Each row is a point. To make a cloud, some directions were put in groups of two or more. Within a group, all points are equally far from the middle, so they leave a hole (a ring in 2 directions, a hollow ball in 3). The other directions are filled evenly. Then the cloud was stretched, turned, moved and blurred a little. Count the holes, and give their numbers of directions, smallest first.

Cloud (22 x 3):
[[-11 -95 -36]
 [ -5  28  41]
 [ 20   7 -23]
 [-16  -5 -14]
 [ 18  59 -51]
 [ 65 -44 -38]
 [ 49  19  40]
 [-75  27  -9]
 [  6  45 -58]
 [ 20  57 -18]
 [-32  21 -39]
 [ -3  43  10]
 [  1 -48 -41]
 [  7 -33 -25]
 [ 23  56  17]
 [ 26  51 -16]
 [ 29  13 -43]
 [-67  27  33]
 [-34  62 -13]
 [-42 -16  18]
 [-17  24  -2]
 [-19  17  40]]
Holes: 0

Cloud, 50 rows:
[[-36  50  28  63 -14  -8]
 [-21  33  30  33  34  37]
 [  2  18 -61  -5  -4   7]
 [  7 -60 -15 -36  16  42]
 [-94  -2 -80 -19 -22 -18]
 [-16  20  47  -4  46  51]
 [  3 -63  62   0  25  15]
 [-35 -18 -23  11  95 -20]
 [-44 -42  49   7 -19  27]
 [-39 -62 -11  34  71 -36]
 [-11  38  19 -57 -48  20]
 [-41   6  -2 -63  33 -21]
 [-22 -43  67 -23  51  -4]
 [  4 -25   6   1 -40 -52]
 [  0  56  42 -46  24  -3]
 [ -3 -75  20  -7  11  34]
 [ 20 -44 -21   4   7  -9]
 [-36 -82  27 -54  15 -11]
 [-64   7  14 -32  23 -23]
 [-49 -43  -9 -19 -53  14]
 [-48 -88 -10 -29 -32 -14]
 [-25 -24  11 -43  41  62]
 [-12  42  -4  -3  -8 -35]
 [-15 -70  50  -9  16 -17]
 [-30   0  -5 -76 -29  18]
 [ -5 -26 -39 -29  11  -8]
 [ 26  32 -15  28  23   2]
 [  3 -92 -46   3  34 -61]
 [-57 -52  16 -35  -3  45]
 [-17  91  15  26  48  21]
 [-33  46   8 -11  16   2]
 [ -9  51 -16 -30   9  31]
 [-62  22 -12 -30  25 -34]
 [-76  32 -35   7  46  37]
 [  7  69  45 -26  69  25]
 [-64  28  -7 -57 -11  32]
 [-13  52   9  73   5  10]
 [ -2  -3  70 -23  44 -16]
 [ 18 -30  13  24 -16 -26]
 [-32  12  25 -24 -80 -25]
 [-34  -1   2   5 -75 -19]
 [  7   2  -6 -11  25 -18]
 [-15   3  11 -11  63 -67]
 [ 12 -59   7 -16  38 -17]
 [  6 -13 -15  17  39 -60]
 [-45 -56  47 -13 -42  24]
 [ -2  44   9 -50  41  11]
 [ 11 -94  47 -26  28 -17]
 [  5 -92  25 -66  33   1]
 [ 12  -5 -15 -38  46  32]]
Holes: 0

Cloud:
[[-12  -5 -11 -29 -38  43  12  -2]
 [-23 -24   5   4 -20 -11 -32 -39]
 [-38 -45 -49 -12  13 -30 -31  -3]
 [ 34 -15   6  19  -3  38 -37  25]
 [-11   4 -43  14   3 -17 -38  18]
 [ 66  22 -17  -2 -13 -30 -28 -21]
 [ -5  12 -37  22  50 -19  14 -18]
 [ 16   1 -21  26  41   0 -21  30]
 [ 55  -6  -9  -3  50 -12  27  -9]
 [ 12  -3 -12 -19 -26 -19  -3   3]
 [-14  15 -10 -11 -24  18  29  -2]
 [  2  23   1  55  70  -4  18  38]
 [ 23 -39  20  -8   9  -5  51  -9]
 [  2 -37  36  11 -10 -15  -7   3]
 [  6 -43 -51  34  -4 -46 -27  -6]
 [  6 -24  15  18  49  25   1  42]
 [ 21 -24 -14  18  20  48 -20 -19]
 [-30  -9  -1  29 -13  48  13 -38]
 [  8 -14 -23 -30 -12 -24  13   9]
 [-30  46 -22 -17  25   2   9 -22]
 [-26  22  21  11   8  -1  19  33]
 [  7 -25 -56  26  20   7   7  -4]
 [ -2   3 -45 -36 -21 -15 -15 -11]
 [ 38  -8  40  38 -21   3 -12 -37]
 [ 17   3  -8  51  21 -46  -2  -4]
 [  7 -27   7 -17  47  -6  11 -12]
 [ 31  -4 -23 -15 -50  -3 -14 -15]
 [  5  10  21  16 -13 -25 -23  22]
 [ 18 -43 -32  10  13 -69 -13  19]
 [ -5  26  -8   9  19 -33  -8  60]
 [  0   9  30   3   3 -45  46  40]
 [ 13 -38   3 -20  -2  34 -25   7]
 [-19 -20 -21  26  -1 -10  26 -32]
 [-10 -60   7 -15   3 -41 -41  13]
 [-44 -21  -2  14  -6  74 -22  24]
 [ 24 -16   1 -23  23  11  37 -23]
 [ -9  -8   3  37   6  -9  45 -29]
 [ -2  -4  10  -6 -13  22  13  -4]
 [ 56  36 -30  22 -17 -22  15  -8]
 [ 26   3 -19 -26  43  41  26   3]
 [ 13  28  -1 -17 -26   9  10  -6]
 [ 33 -20  26  40 -15  43 -12  24]
 [-31  -3  11  24 -18 -31 -37  32]
 [ -3  17  13 -11  19 -10  16  37]
 [-23   6   9  34   7  13  95 -31]
 [  7  48 -15  61  23  32  35  -9]
 [ 44  31  -3  16  15  66 -24 -41]
 [ 52 -46 -21  13  -3  25 -12  20]
 [-41  -7   4  12  -7  -3  24  19]
 [-39 -49   9   5   0   9 -19 -24]
 [-17 -13 -32 -21  -9  17  -4  14]
 [ -2 -54  19  24  25  21  37  16]
 [-24 -11  46  13  44  20  47 -28]
 [ 14  -1 -61  31   2  30  23   1]
 [-22 -25  18 -25 -23  -1 -22  41]
 [ -8 -55 -29  33 -25 -51  43   2]
 [ 27 -10  39  24  -1 -22 -14   4]
 [ 38 -51 -22 -40  14 -17  20  12]
 [-15  11  -5 -44 -50 -11 -21 -15]
 [ 37  10 -68  -8 -33  24  13  10]
 [ -6  -1 -14  -8  20  14 -43  37]
 [ 18  23 -34  45 -17  16 -11  21]
 [ 50 -41   0  38   4  12   7  36]
 [ 21  -7 -30   2   1  42  20  42]
 [  3   8 -59  -5  -5  18  23   7]
 [ 17   5  19 -27 -28  55  17 -49]
 [-31  42   5  11  59  -4  14  31]
 [ 39 -19 -23   4   7  57 -21  31]
 [ 12 -29   3 -37 -32 -43  14 -27]
 [ 24 -34  30  17   3  44  -8   9]
 [  4   6 -16 -63  11 -38  34 -14]
 [  0   3  18 -12   2  33  47  10]
 [ 30   7  14  40  26 -18  -6 -43]
 [ -3  21 -21  26   1   4 -48  35]
 [ 64 -18  11  21  -5  -1  29  -8]
 [ 34 -21 -18 -18 -29 -23   1 -20]
 [  4 -37 -25  -7 -29 -58  42  12]
 [ 62 -18  13  23 -20  24 -26  18]
 [-15  17  46  32  21  11  55 -14]
 [-14 -13 -15 -13  36  29  28   1]
 [ 57  26  42 -17  43  66 -23   2]
 [-22  14  38 -11 -10  22  24 -19]
 [ 52 -32  11 -19  17  18  53  -2]
 [  3 -16 -65  -3   1  51 -44  -2]
 [ -8   2 -12  52  34   9  48  19]
 [-31  24  39  39  18   3 -20  -3]
 [ 15  17   6 -32  40  18  30   2]
 [  7 -56  -4 -14  13  -5  31  28]
 [-18 -33  31  17 -40   3 -34  21]]
Holes: 0

Cloud (94 x 9):
[[ 25  38 -46  22  11   5  39 -26 -35]
 [ -7 -22 -39  30  35  50  27   2 -50]
 [ 37 -19 -39 -10 -16 -57  -4  25 -23]
 [ -6   2 -29  50  38  17  16 -20 -33]
 [ -5   2 -24  36  -4  87  35  -4   4]
 [ 19 -47 -26 -24 -11  19  17 -10   0]
 [ 37  12 -34 -29  -7  54  70  -5  21]
 [ 25 -21 -37  29  31  21  35 -16  41]
 [ 40 -29 -79   0  69  -7  14  19 -23]
 [ 26  43 -31  33  22  32  -3 -34  31]
 [  1  -7 -12   8  22  36  12 -35 -38]
 [  2  -7  31  27 -44  14  19  66 -23]
 [-13 -18  12  -3 -10  24  -6   9 -32]
 [ 31  41   3 -22 -43 -17   6  42  37]
 [ 16  40 -28 -20 -53  -8  29  21   2]
 [-17 -15  36   5  -2   1  17 -42  21]
 [  0 -15  37  11 -19  26 -11   8  23]
 [-13  65 -15  17 -10 -18   8   0 -34]
 [ 25  -3 -51 -17 -48  -8  49 -51  31]
 [-15 -45  -4 -64  45  20  34  18  -7]
 [  4  13  22  16  47 -26 -25   4 -60]
 [ -2  47  18   5   8  -9  14   2   0]
 [-31 -12   7  30 -19 -24 -24 -32  -9]
 [-17  33 -34 -28  22  -5   8 -63  18]
 [ 34  32 -19  13  61  19  40   5 -41]
 [  1 -31 -27  -6   4 -31  48  41 -41]
 [  2  -6  -4   0  16 -28   8 -27  30]
 [ -6 -47 -44  16 -10 -57 -10 -12  11]
 [ 30  15 -27  -6  37 -24   9  14 -15]
 [  6  23  10 -13 -32  19   9  -4  14]
 [ 20  17 -39   2 -46 -31  29 -29 -14]
 [-13   7   7 -36  34  23  28 -26  13]
 [ 12  20 -45 -36  35 -35   0  44  -4]
 [ -9  18 -95 -12   3 -12  24 -22 -24]
 [  5 -19   0  31 -34 -30  28  35 -24]
 [ 35  29   2  43 -33 -14 -27   7  42]
 [ 32 -20  44  56 -23   2 -33 -28  26]
 [ 23  50 -53  14  18 -28   4  19 -69]
 [-18 -47  -8  -6 -42  66  57  24  13]
 [-15 -20   2 -12  63  46 -31 -25 -11]
 [-34  34  34  51 -20 -13 -47   5 -10]
 [ 27  27  11  49   4 -36  15 -67 -26]
 [  9 -46 -44  63   4  18  22  -1 -57]
 [ -8   3  19  28  53  41  14 -11   2]
 [ -8 -30 -37 -55  45 -14   1   6  12]
 [ 28  24 -10  -3  32 -73   0 -32 -28]
 [  2  23 -33  -9  -1 -83 -11 -33 -20]
 [  3  18 -11  65 -10   8  41  15 -69]
 [  2   0 -32  39 -42 -29  55  11 -53]
 [ 35   6 -11  10  13  -8  76  -8  28]
 [-24 -35  15 -13 -15  39  28  22  32]
 [-13 -26   7  10   4 -21   6  -8  27]
 [  5  58 -45   9  -3  -4   7  -7 -51]
 [-24  -1  50  23   6   0 -29 -37   0]
 [-35   1  47 -31  58 -11 -29  16 -10]
 [  2 -30  13  66  34  -4  23 -21 -20]
 [ 15 -10 -26 -29  33  -8  59  -2  -3]
 [  7  21 -29 -14 -45   4 -10  10  -1]
 [  0 -18 -42  -6  21  17 -54 -34  -5]
 [-11  34 -56 -12 -27 -14  -4 -37 -46]
 [-15  17 -17  -6  82   7 -14 -30 -16]
 [  1  26 -12   8   8   6 -28   8  32]
 [-59  15 -20   8 -13  47  -5 -15  21]
 [ 16  -9 -26  -9 -19  11   1 -30   4]
 [ 30  35  -9 -15 -21 -38   7 -35   3]
 [-38  30 -25  10  -7  21   9 -29  16]
 [-29  -5   0 -35  -7  66  34 -36  16]
 [ 23  69 -11 -15   3  -2 -29   3  30]
 [ 10 -16  53  16  13  36  10  11  31]
 [ -4  50 -17  23 -70 -11  -9  11  18]
 [ 53 -15   7  18 -38 -28  14   2 -33]
 [ 28  45   0  44  -3 -32   0 -53  -3]
 [ -5   4  30  64  -2   6  26 -47  11]
 [  9  33 -20  55 -66 -27  74 -26   5]
 [-16  -7   8   0 -16  23  10  56  10]
 [  7 -12 -33 -11  10 -13  19  17  52]
 [ 41   0 -43  65 -43  -7 -14 -61  27]
 [ 18 -44  -1 -15 -16 -19  13  -8  51]
 [ 18 -12  -8  25 -23 -30 -66  28 -57]
 [-19 -50 -15   0  -5 -26 -45  -7  29]
 [ 24 -27   5   5  -6 -17  62 -26 -42]
 [ 35  26  -2   5 -53   9   7   0  69]
 [-17  17 -14  19  -9  -6  22   6  28]
 [ 48  -3   0  -7  41  41  21 -34  16]
 [ 20  31  -6  53 -45  12  -1 -69  29]
 [ 32  35  -5  25 -77  -8  36 -35  20]
 [ 25 -50  20  -1 -23 -13 -23   0 -28]
 [-27  19 -20  -4 -22  41  -8   7 -59]
 [ 33  41 -20  14 -82   6  16 -10  54]
 [-23 -24  19  24 -19  16   7  34  26]
 [ 52 -45 -22 -25  23 -20  18   2 -19]
 [ -5 -20 -59  11   4 -13  46   0 -46]
 [ 21  33  10 -67  43 -55 -39  28  -8]
 [ 40 -38  14  18  28  -7  30   2   0]]
Holes: 0
